Every row gives one point. Each copy is the shape, with its points in the same order, turned, moved and blurred by noise. Is it also mirrored, or only turned?

Shape (7 x 2):
[[-20.8  34.1]
 [  2.6  13.4]
 [ -4.3  -5.9]
 [ -9.0  -8.2]
 [  2.6 -30.1]
 [ 23.1 -30.9]
 [-28.7  35.0]]
Copy 1 (7 x 2):
[[ 39.5 -24.5]
 [ 20.6   2.1]
 [  0.6  -2.3]
 [ -0.7  -7.1]
 [-21.5   3.6]
 [-21.4  23.8]
 [ 38.4 -30.7]]
Copy 1 is: mirrored
Copy 2 (7 x 2):
[[-31.5 -22.9]
 [-13.3  -0.1]
 [  3.9  -2.9]
 [  7.6  -7.3]
 [ 30.7   7.2]
 [ 26.5  26.6]
 [-32.8 -34.2]]
Copy 2 is: only turned

Shape (6 x 3):
[[  3.5  -5.8  24.8]
 [  4.8 -31.5 -14.9]
 [ 25.9  35.6  18.7]
 [-16.6  38.5 -11.5]
 [ 22.0  -1.2  17.6]
 [ -4.2  26.8   3.1]]
Copy 1 (6 x 3):
[[  1.3  13.5  19.4]
 [ 27.7  -7.8 -14.7]
 [-38.4 -12.0  28.5]
 [-44.8   7.4 -20.8]
 [ -2.3  -6.3  23.8]
 [-31.7   6.0  -2.7]]
Copy 1 is: mirrored
Copy 2 (6 x 3):
[[  4.7 -24.5  20.3]
 [ 37.4  14.4  24.5]
 [ -2.9 -38.5 -26.6]
 [-29.6   9.7 -19.8]
 [ 16.6 -28.2   3.8]
 [-15.3  -6.3 -10.7]]
Copy 2 is: mirrored
Copy 3 (6 x 3):
[[ 23.1  -5.7   6.7]
 [-15.4 -12.5 -17.9]
 [ 40.3  37.3  -0.7]
 [ -5.6  44.9  24.9]
 [ 28.8   5.4 -10.0]
 [ 10.3  30.8  16.8]]
Copy 3 is: only turned

Shape (10 x 4):
[[ 39.0  14.8  -9.1  -5.2]
 [ -2.3 -13.7  -3.0  20.0]
 [ 20.6   8.0  -5.1   6.4]
 [  5.3 -26.5  -6.8   4.3]
 [ 11.8  -7.3   2.2   9.3]
 [ 58.7 -16.0  -8.0  13.1]
 [ -6.9  25.8  37.1 -27.2]
 [-26.5  20.8  10.9 -48.6]
 [-28.3  25.5  14.5 -29.4]
 [ -3.0  13.3  -6.3  25.1]]
Copy 1 (10 x 4):
[[  1.1   6.9  36.3 -26.2]
 [ 25.3  -4.8 -10.9  -1.6]
 [  6.0   6.7  11.5 -15.1]
 [ 25.8 -10.3   8.5   9.9]
 [ 15.7   7.5   4.1  -1.5]
 [ 40.3  13.4  43.5 -19.0]
 [-42.9  26.5   1.8  18.7]
 [-53.1 -13.4  -2.5  22.7]
 [-46.4  -3.4 -13.6  12.2]
 [ 10.0   1.9 -16.9 -22.8]]
Copy 1 is: only turned
Copy 2 (10 x 4):
[[-11.3  16.1  -3.2 -38.9]
 [ 13.1   5.0  -7.4   6.9]
 [ -6.1   7.0  -2.4 -19.0]
 [ 13.5   0.2 -29.3   0.5]
 [ 13.0   5.1 -10.5  -7.5]
 [ 29.2  33.6 -17.3 -41.4]
 [-18.8 -48.1  12.5 -23.9]
 [-42.1 -46.1 -12.0  -5.2]
 [-37.6 -44.1   1.3  -3.4]
 [ -3.8  13.5  12.5   9.9]]
Copy 2 is: only turned

Shape (13 x 8):
[[  5.1  14.5  13.2  12.0 -31.1 -27.2   0.2 -15.3]
 [  1.2 -28.4  -1.7  -6.2 -14.4 -22.5 -16.7  -5.0]
 [-32.5  12.7 -15.0  27.8  23.0  25.5  27.2   1.2]
 [-20.4 -15.9 -30.2  -9.6 -48.4  -4.0 -15.5   3.7]
 [-10.0  -9.0   6.2  -2.6 -29.5  -9.9  39.6   3.2]
 [  3.4  43.7 -25.9 -22.4  -3.7  24.1   0.7 -20.0]
 [ 15.8  -3.3 -11.3  -7.4 -28.9 -24.5   9.7  19.0]
 [ 12.9   7.5  15.8 -18.8 -23.3   8.8  -9.4  -4.0]
 [-29.8  25.9   8.2  -4.5  32.6  -5.9   4.8  24.0]
 [-24.9  14.4 -13.2  12.0  59.4  34.1  12.4  10.6]
 [-38.0  27.1  -2.2  17.6  48.3   6.5  -9.3  18.8]
 [  6.6  -1.9  -2.7 -17.7 -19.2 -41.6  18.8 -20.1]
 [ -0.9  14.4  -1.1  31.4  36.5 -14.3  -1.7  27.5]]
Copy 1 (13 x 8):
[[-29.5  17.6 -17.2  -0.3  -5.7   6.3  -9.6  16.3]
 [-24.9  -5.0   3.1  -3.7   5.7 -20.2 -25.4 -20.2]
 [ 30.2   2.2   4.3  21.6  13.3  -5.3  43.6  10.0]
 [-36.2 -34.0 -20.8  25.3   4.5 -15.6 -11.9 -16.5]
 [-19.4  -9.4   1.1   5.7  27.4 -11.3  -3.3  40.7]
 [ -0.4 -27.3 -25.8 -16.3  11.5  38.4  36.5  -7.2]
 [-10.0  -8.1 -18.9   2.9  23.7   4.3 -34.1   9.1]
 [-15.1 -21.3 -11.4 -22.8 -10.4   5.2  -6.3   9.8]
 [ 41.8  10.2 -26.3 -19.2  14.1 -23.6  18.3   0.0]
 [ 59.0  -2.3   8.6  -3.0  18.0  -8.2  46.8 -12.8]
 [ 49.3  19.8 -19.6  -2.0  -1.4 -19.8  37.3 -18.6]
 [-39.0  10.3 -12.3 -18.0  36.5   1.2 -14.5   5.0]
 [ 47.8  33.0 -10.3   5.9   4.5  -5.8  -4.5  -6.5]]
Copy 1 is: mirrored
Copy 2 (13 x 8):
[[-11.4 -32.6  -3.7  13.8 -15.9 -14.8   7.1 -14.9]
 [ 18.4 -14.0  11.0  14.3  10.6 -12.7 -20.7 -23.5]
 [ 12.7  14.0 -30.5  -5.1 -28.3  53.2  -9.1 -11.1]
 [ 48.7 -47.0  -1.1   3.8   3.3  -1.5  -6.1 -10.9]
 [ 11.5  -8.0  16.1  -3.9  -9.0  14.5  31.4 -15.8]
 [ 16.2   1.8 -48.2 -23.0 -13.0  -9.2  -3.7  29.3]
 [  6.4 -26.8   9.2  12.3  22.3   3.1  13.9   3.5]
 [ 10.1  -8.9   8.1  -1.0 -16.7 -21.5 -11.0  15.0]
 [ 11.1  27.6 -26.8  42.9 -20.6  27.5  -0.8   9.7]
 [  9.0  48.1 -39.4   5.7 -18.5  53.2 -31.4   4.2]
 [ 10.6  24.1 -44.5  41.8 -27.0  42.3 -26.7   2.4]
 [  0.1 -10.4  -5.2  10.6  11.1 -25.0  26.3 -22.5]
 [-20.6   8.1 -16.7  37.6  -0.5  39.5 -23.7  -2.8]]
Copy 2 is: mirrored
Copy 3 (13 x 8):
[[ -9.6  33.8  -9.0   5.3  -4.9 -14.1  35.4  -9.0]
 [ -4.2   2.9  -4.8   6.0   5.2 -19.4  -7.0 -21.4]
 [ 17.7   8.2  10.5 -40.6   6.2  46.6  10.8  28.2]
 [-29.8  14.6 -28.2  -2.8 -21.9  -2.7 -23.0  -0.5]
 [ 14.3  10.2 -34.6  -8.1 -19.9  13.8  26.8 -16.5]
 [ 17.8  28.5  16.4 -11.0 -44.5  -6.8   8.7  45.6]
 [ 10.1  21.9 -23.9  29.1 -10.2  -0.5   4.3  -7.0]
 [  2.7  -2.9  -3.2  12.1 -24.0 -19.8  25.0  12.1]
 [ 13.4  -1.1  39.0   4.9  -9.9  46.7  18.2   5.6]
 [ 33.2 -14.0  40.7 -29.0   8.7  46.0   3.8  38.5]
 [  5.7   0.3  51.1 -12.8   8.6  50.0  11.7  22.3]
 [ 19.1  33.6  -6.7   0.0 -20.3 -14.9  16.5 -33.9]
 [ 16.8  13.7  31.5  13.9  33.8  35.0  15.3   9.7]]
Copy 3 is: mirrored

Shape (13 x 9):
[[-12.9   7.9   7.3  40.4 -35.2   7.9  18.4  21.5 -35.8]
 [-26.8 -45.2  12.7  12.2  -4.3  39.7 -11.9   9.7  -0.5]
 [-26.2  -7.6  -8.7  20.3   1.7  -1.9 -37.9  -6.0  -2.8]
 [ 11.5 -43.1  12.5  28.0 -21.0  16.6 -10.6  18.2  -4.7]
 [ 14.0  -3.7 -13.7 -31.8 -14.7 -21.7 -24.8  -8.7  14.4]
 [  8.2  22.7  10.3 -12.8   2.4 -21.5 -20.8 -22.5  -5.1]
 [ -8.4 -24.5   7.7   6.6  -2.1  31.3 -21.8   7.8  38.2]
 [ 18.0  21.6 -50.4  -6.5  34.9 -21.3  13.2 -17.6 -23.2]
 [-22.1   6.5   4.1  11.8 -10.8 -24.5  26.4  49.3 -52.3]
 [-21.2 -18.4  -2.3   1.5 -26.7  14.5  -8.9  -6.4  -2.3]
 [ -9.8 -39.0  22.2  13.4 -25.0 -12.5   8.1   1.6  21.8]
 [  7.1   1.2  -5.1 -20.8  16.6  -6.9 -11.0 -21.3  -1.9]
 [  4.4  16.8   4.4 -13.3 -17.0 -21.7 -21.6  -9.6  28.2]]
Copy 1 (13 x 9):
[[-37.9  28.3   9.6 -11.9 -23.0 -39.3  13.7  18.8 -33.8]
 [-52.2   0.3  51.1   7.2  -0.8   1.3 -37.1  17.7  -9.5]
 [-28.7 -21.4   1.3  33.4 -11.5 -20.7 -37.9   7.7 -20.9]
 [-27.7  -9.9  41.9 -14.6 -31.2  -3.1 -19.9  29.5 -13.3]
 [  1.7 -25.4  -8.7  -3.2 -17.0  -9.1 -34.4 -26.1  20.7]
 [ 13.2   2.7  -8.7  28.2 -28.6 -24.6 -27.4 -18.6   4.6]
 [-12.2 -14.6  41.8   5.7  16.7  -7.6 -46.9  17.6   1.8]
 [  8.4  11.0 -59.2  23.9  -8.8  24.6  -0.2  -7.9  -7.6]
 [-56.6  39.2 -25.3  -8.1 -35.8 -36.9   8.8  27.2   5.6]
 [-37.4  -7.2  25.0   2.5  -6.3 -15.5 -21.2 -12.1 -12.7]
 [-25.6 -22.8  43.6   4.0 -16.5 -19.9   2.2   9.3  19.1]
 [  2.5   1.4  -8.2  26.5 -14.6   6.6 -28.1 -18.5   9.1]
 [ 16.1 -20.0  -0.8  12.1 -10.1 -37.7 -28.5 -15.5  16.0]]
Copy 1 is: mirrored
Copy 2 (13 x 9):
[[-12.1 -22.7  20.8  36.6   4.9  12.5 -11.9  46.7  33.7]
 [  8.8 -33.6  41.3 -17.2  41.7   1.9  -4.3   6.4   3.1]
 [  2.5  -2.5  13.4   2.9  21.3   0.7  19.4 -22.1  33.4]
 [ 31.6 -37.9  39.0  12.2  14.3 -17.1 -13.2   8.8  17.0]
 [  9.0 -15.4 -11.5   2.5 -29.4 -10.3  -7.2 -46.6  -1.9]
 [ -4.6  26.7  -9.9  -3.6 -17.1 -14.6 -10.8 -21.0  15.8]
 [ 22.9 -31.2  40.6 -35.5   3.9   6.8   1.6 -13.2  13.8]
 [ 25.5  19.5 -58.4  11.3 -11.2  13.1  20.4   1.0  -0.7]
 [-31.5 -39.7 -28.1  29.4   5.3 -15.1  -4.4  48.9  30.2]
 [ -2.9 -22.5  28.1   7.2   7.6   9.8  -3.6  -8.5   1.8]
 [  4.4 -32.2  42.9   4.1 -14.2 -28.7  11.1  -0.2  -4.2]
 [  7.7  10.5 -13.3 -11.6  -7.1 -11.3  -1.4 -15.7  -4.2]
 [ -1.9  -3.7   7.2  -7.4 -44.7 -12.0   0.1 -33.5  18.1]]
Copy 2 is: only turned
Copy 3 (13 x 9):
[[ -8.1  -9.7 -31.6  -0.3  -9.2  14.0  22.8  30.1 -50.6]
 [ 29.7  -2.2  23.1  28.7  23.2  35.7  -0.7  31.0 -13.0]
 [-12.9  -7.5  32.5 -18.6   6.0  13.4 -10.6  19.6  -7.5]
 [ 16.5  -4.6 -14.7   8.2  34.6  20.5  -8.1  54.3 -11.8]
 [ 11.3 -18.4  -4.8 -36.5  30.5  -4.2 -11.8  -8.4  27.7]
 [ -4.9  -6.2  -4.5 -22.2  -2.8 -23.4 -21.0 -10.9   9.6]
 [ 45.4  -0.4  18.4  -0.4   6.1  29.5 -12.3  31.3  17.7]
 [-17.1  46.9   0.2 -54.6  22.5 -21.2  17.3 -21.4  -2.2]
 [-36.2  -4.5 -33.1  11.2   6.9   2.9  55.9   6.7 -19.3]
 [ 22.2 -21.0   7.9  -8.0  19.9  17.6  -0.3  10.1 -18.4]
 [ 38.2 -29.9   1.6   2.2  20.0 -14.3  13.8  42.3  -2.9]
 [  6.0  12.3   9.4 -21.6  22.1 -16.5 -11.7 -13.7  14.2]
 [ 15.2 -25.7  -6.0 -36.3  -5.0 -11.0 -14.7   0.4  23.4]]
Copy 3 is: mirrored
Copy 4 (13 x 9):
[[ -1.6 -10.5  13.7  53.0  10.8  20.9   0.7   3.5  18.2]
 [-39.3   2.4  20.1 -12.4  -6.1   5.3  14.9  21.2  51.9]
 [-10.2   7.2  13.8 -22.5 -12.0  17.4 -27.4 -12.6  25.2]
 [  0.1 -21.2  20.2   3.0  -1.5   4.3   7.0  31.7  53.7]
 [ 21.7   4.1 -17.0 -33.9 -22.1 -10.1  -6.7   5.6  -0.4]
 [ 32.0  20.2   8.6 -21.5 -26.2  14.7   6.6  -7.3  -8.9]
 [-20.0  30.9  20.0 -20.6 -12.0 -14.0  -6.5  41.4  40.7]
 [ 22.5  -0.2  15.4 -30.6  43.4  -5.6   7.3 -42.2 -28.1]
 [ -6.6 -44.0  17.7  52.5  -7.7  -9.4   8.3 -26.0  -1.9]
 [-19.0  10.3  -6.9  -5.2  -4.9  12.2   2.5  11.9  21.3]
 [  7.2  15.1 -10.1   5.0 -16.2 -20.8   9.6  10.5  58.5]
 [ 10.7  17.8   4.3 -35.7  -2.9  -4.9  17.7  -9.7  -4.8]
 [ 22.3  25.4  -9.7 -17.3 -29.6 -12.9 -20.5  12.0  -0.1]]
Copy 4 is: only turned

Shape (14 x 11):
[[-16.2  16.6  -7.3   9.4 -17.4 -14.9 -35.9  24.1 -49.9   5.7 -10.9]
 [ 19.5  20.1 -36.0   6.3  -0.6   4.9 -12.0  18.6  -7.1  -2.3 -14.5]
 [  2.9 -41.8  24.2   6.4  18.1 -21.5 -15.5 -16.8   4.8  40.5  -2.7]
 [ 11.6   1.4   5.7   2.1  11.9  22.5   0.1  13.9   4.2  -6.0 -32.4]
 [ -1.2 -18.4  -4.8  27.0   0.4  43.6 -25.0 -19.9 -27.1  -7.0 -21.7]
 [ 16.5  15.2  24.7 -36.7   5.2 -13.9  -1.0 -25.8 -18.3  17.8   0.5]
 [ 24.5 -27.0 -34.6 -26.9  -2.4  23.0  -5.5  37.0 -42.4  31.8   9.0]
 [ -1.2   5.8 -27.2  12.9   2.7 -27.5   8.4   1.2  17.0 -17.9 -37.5]
 [  2.2 -18.5  27.4  21.6 -11.0 -16.7  18.7 -19.0  16.0  44.9 -25.1]
 [-30.3 -40.5 -25.6  -5.8  -4.0   0.1   3.9  20.6 -44.4  -7.1  21.1]
 [-19.1  29.5  -7.1   0.0 -10.9  -6.4 -36.5  14.5   6.1 -24.4   7.3]
 [ 31.1  -3.0 -22.3 -17.2 -26.8 -23.8   7.5  30.1   8.8 -29.5  14.1]
 [-26.1 -17.0 -25.3  23.4  45.8  18.6  25.7 -24.5 -11.1  14.1  16.5]
 [ 23.9 -13.2  22.9  27.4   2.0 -23.5 -30.7  36.2 -12.5   0.1  19.1]]
Copy 1 (14 x 11):
[[-21.1  -5.4  20.2 -23.4  -1.9 -31.9 -22.4   8.0  -5.4 -20.2 -52.4]
 [-19.0  -1.9   0.1  17.0  -6.6   2.9 -19.1  24.3  -3.1 -26.4 -12.1]
 [  1.4  18.0 -11.7 -43.1  -9.3  -0.6   6.7 -32.9 -33.5  12.3  14.4]
 [ 11.7  -9.5   5.7  13.4   0.6 -10.5 -20.1   6.0   1.7  -2.9  17.8]
 [ 41.8 -15.4  22.1 -14.2   4.7 -13.7   1.1  18.7 -21.7 -34.8   1.2]
 [ -5.9  21.5 -19.8 -15.3  -8.9 -25.0  30.3   5.2  18.9  24.1  -6.4]
 [-11.9   7.4 -33.2   6.1  58.6   1.9  -9.6   6.9 -17.3 -20.5 -33.7]
 [-18.6  20.6  33.1   8.1 -29.0  10.8 -22.5  -8.4  14.1 -24.8  13.4]
 [ 20.1   9.6  -6.6 -46.4 -23.4  27.0 -14.1 -20.8   4.8  19.6  13.4]
 [-17.0  12.4  37.8 -15.7  58.3   3.0   8.3 -11.2 -16.9 -17.0 -28.3]
 [-47.3 -26.0  31.9  -7.4 -12.3 -23.2  -0.8  15.7   3.0 -16.0  -2.5]
 [-46.3 -14.4   3.7  32.2   3.3  21.6  13.3 -19.1  17.4 -14.3 -15.6]
 [  8.2  39.2  40.8 -18.6  24.5  22.8   8.6  32.5 -37.2   6.8  20.6]
 [-23.0 -28.1   6.5   0.2 -14.6  -5.8  -3.6 -28.0 -40.2  13.4 -31.2]]
Copy 1 is: only turned
Copy 2 (14 x 11):
[[ -6.7  27.7 -14.7  17.3  42.6 -23.0 -30.7   9.7  18.2 -14.5 -11.1]
 [  5.0   4.1  18.0  16.2  16.8 -35.5  15.1   0.8  20.4  -8.5   8.2]
 [ -2.7  20.3  26.4 -39.1   1.6  16.3 -21.2  28.3 -12.5  43.8 -12.6]
 [ -3.6   9.2  18.0  12.5 -21.5 -31.4  11.3  19.5  -8.7  -3.4 -20.1]
 [-21.7  13.4  33.9  36.4  -6.1 -12.5 -18.5 -18.5   5.3  24.6 -43.8]
 [-37.5  -3.9   7.5 -25.2  24.0  14.3   9.2  26.8 -23.4 -16.6  -7.8]
 [-10.5 -33.8  27.7  -5.4  -3.4 -36.1 -50.6   7.4  18.9 -23.0  18.7]
 [ 28.3  15.7   0.7  25.1  14.5 -20.3  27.8  12.8 -14.6  22.3  15.6]
 [  6.1  47.8  41.7 -20.9  -1.0   6.5  -6.3  16.4 -45.9  22.6   2.2]
 [  6.9 -12.4  -6.6  30.1  -9.0  18.0 -52.6  -0.9  17.3   3.5  12.0]
 [  7.7  25.3 -25.8   2.9  12.2 -12.6  22.6 -11.9  30.4 -11.2 -13.8]
 [ 45.4 -26.2  -1.9  -4.3  12.7  -8.3  12.7  -2.5  -0.9 -31.1  12.9]
 [-27.4  13.7  32.2  30.4 -28.0  29.2  -6.9   9.6  17.7  36.0  28.8]
 [ 39.7  17.6  17.1 -19.2  17.4   2.1 -18.7  31.7  33.6 -12.2 -31.8]]
Copy 2 is: mirrored

Shape (15 x 12):
[[  9.1  18.0 -24.2  37.1   8.2  -0.9   5.8  40.1  23.1  19.3   3.1 -16.5]
 [ -4.3 -15.0  21.1   2.7 -13.8  17.9  -3.0 -13.7  16.2  14.0  40.0  23.0]
 [-27.9 -19.9 -11.4   9.4 -36.1  14.1 -41.6 -15.3  16.2   3.6 -13.6  -3.5]
 [ -2.6 -18.0  -2.6  37.9 -16.7  -9.8  -0.3  -4.8   6.3  -5.7   3.6  -0.5]
 [ 10.7  -0.4 -37.1  42.0 -55.8  -7.0   5.2   4.2 -18.1 -27.4  13.9  34.0]
 [  1.8  12.3 -32.8  13.8  -0.1  41.5  22.5  -2.3 -39.4  -5.3  15.3 -31.1]
 [-11.6  19.6  14.3  35.8   4.0   3.5 -33.6   5.5 -28.1  -9.8 -28.0  11.7]
 [-25.2 -35.7  24.4  24.1 -14.4 -15.7  26.9   3.2  11.4  24.1 -26.8   5.0]
 [-45.0  14.3 -23.0  -6.6  -4.8   0.3 -20.5  -8.8   3.8  24.6 -11.4 -20.1]
 [ 47.3   5.3 -30.3  44.1 -23.8  -2.5  16.4 -16.6  -8.3  17.0   3.4  -7.3]
 [-14.5   4.5  -4.3 -38.0 -15.2  -5.7 -15.6  19.2   7.5  -2.2   3.5   3.1]
 [  6.8   6.1 -15.0  23.6 -22.6 -19.4  20.3   9.4 -18.7  -8.7  12.7  41.8]
 [ -2.6  -7.4   9.8  -5.9 -20.1  26.5  11.6 -17.9  18.7  -2.2 -16.6  42.3]
 [ -1.9  -4.1   4.4  40.0  -2.2  -5.4  36.5 -18.7   8.5 -14.5  14.4 -13.2]
 [ 17.8 -22.5 -15.9   7.8  47.4  21.8  36.0 -10.8  10.5  -4.4  40.2   2.2]]
Copy 1 (15 x 12):
[[-46.5 -17.2 -21.2  28.4 -11.5  12.9  -0.7 -27.2  -3.9 -43.5 -13.8  -6.4]
 [ 12.5   8.7  -5.0  40.0   8.1  42.9 -16.0 -15.2   7.1  19.1   1.5  23.6]
 [ 21.2 -14.4 -24.0  -5.6  11.7 -14.7 -17.2 -52.6  20.6  12.5   0.3  24.8]
 [ -6.0 -17.4 -22.7  32.0  22.4  -5.9  -2.8 -10.6   2.8  -5.3   4.6  16.5]
 [ 14.7 -16.8 -56.2  27.8  18.0  -5.0  31.0   2.7 -19.6  -0.3 -42.4  28.3]
 [-27.1   8.9  -6.2  21.3  19.0  -1.3  20.8 -45.4 -68.2   4.0  -6.0   1.6]
 [-26.7 -24.9   4.9  -6.7  31.8   0.0  10.9 -28.2  -2.9 -20.1 -15.3  61.5]
 [  3.9 -24.3   6.9  46.0  34.7   2.9  20.2 -32.0  39.2 -18.2  23.1   1.9]
 [-25.0  18.4  -1.0   4.6   3.9 -22.1  -4.9 -62.7  19.2   7.1  -6.0  10.5]
 [-18.4   8.7 -58.5  22.8   8.8   5.2  24.1  -2.9 -30.5 -23.4  20.5  12.4]
 [ -3.5  11.2  10.9 -10.2   6.9  10.3  -1.8 -20.3  20.1   8.3 -26.9 -10.7]
 [-10.4  -5.7 -27.8  35.7  18.8   9.9  42.7  10.0   3.8  -3.8 -32.9  23.0]
 [ 31.4 -12.0   8.8  14.5  -8.9  25.1  29.7 -17.9  10.1   9.0  13.0  27.2]
 [ -8.5  -8.4  -2.7  56.6  15.5 -14.1   0.1   2.4 -21.0  -8.8  15.4  10.1]
 [-39.4 -14.7   6.7  52.2 -10.3  34.8   5.7  -0.1 -35.0  33.8  25.1  -9.4]]
Copy 1 is: only turned
Copy 2 (15 x 12):
[[ -0.3  14.4 -18.5  11.5  16.0   1.7 -21.8  32.2 -23.2  37.6  25.7 -12.5]
 [-30.7   5.9   3.4  13.9  -1.5   9.8  46.6  25.9  18.7  -5.2  -0.8 -10.3]
 [ -9.5  27.5  19.2  16.8 -23.7  25.2  -3.0 -19.0   5.2 -21.3  12.6 -25.5]
 [-25.7  35.4  -1.6   0.9  -4.9  13.5  -1.3  22.1 -15.1 -12.7   3.0   4.9]
 [-56.0  25.2   8.5 -11.0 -54.3  12.6  -3.7  25.4 -21.8   9.1  24.2  32.6]
 [-13.7  11.2 -27.3   4.7  -0.7 -13.3  -0.9 -28.8   4.9  40.4   5.4  44.3]
 [ 19.1  28.6  37.4  26.2  -3.4  16.9  -6.6  13.2 -17.9  -4.6  14.9  35.2]
 [  2.6  29.5  16.1 -27.4   6.2  17.5 -12.7  35.6   2.9 -12.6 -35.3 -17.7]
 [  3.8  -2.6  24.5   6.7   8.5  -6.8 -22.6 -25.8   6.5  -5.7  21.2 -18.9]
 [-40.8  20.5 -35.5  14.1 -10.7  21.1 -32.9  30.6   8.9  10.8  13.5  33.8]
 [ 10.2 -21.9   7.2   3.6 -26.4 -16.8  13.5   6.3  -7.2 -12.9  15.7 -18.0]
 [-36.4   1.0  13.9 -15.6 -25.5   5.5   2.6  42.5 -20.7   8.7   9.3  32.2]
 [ -0.6  -2.2   9.0 -19.1 -23.9  47.5  33.3  19.0  16.6 -10.5   5.6   2.8]
 [-23.5  37.6 -21.3 -24.8  22.3   3.1   5.8  23.1  -1.1  -5.9   6.7  20.6]
 [-31.7 -11.3 -50.3  -3.1  37.7  14.8  35.0   8.5 -18.9  14.9 -10.8  13.7]]
Copy 2 is: only turned
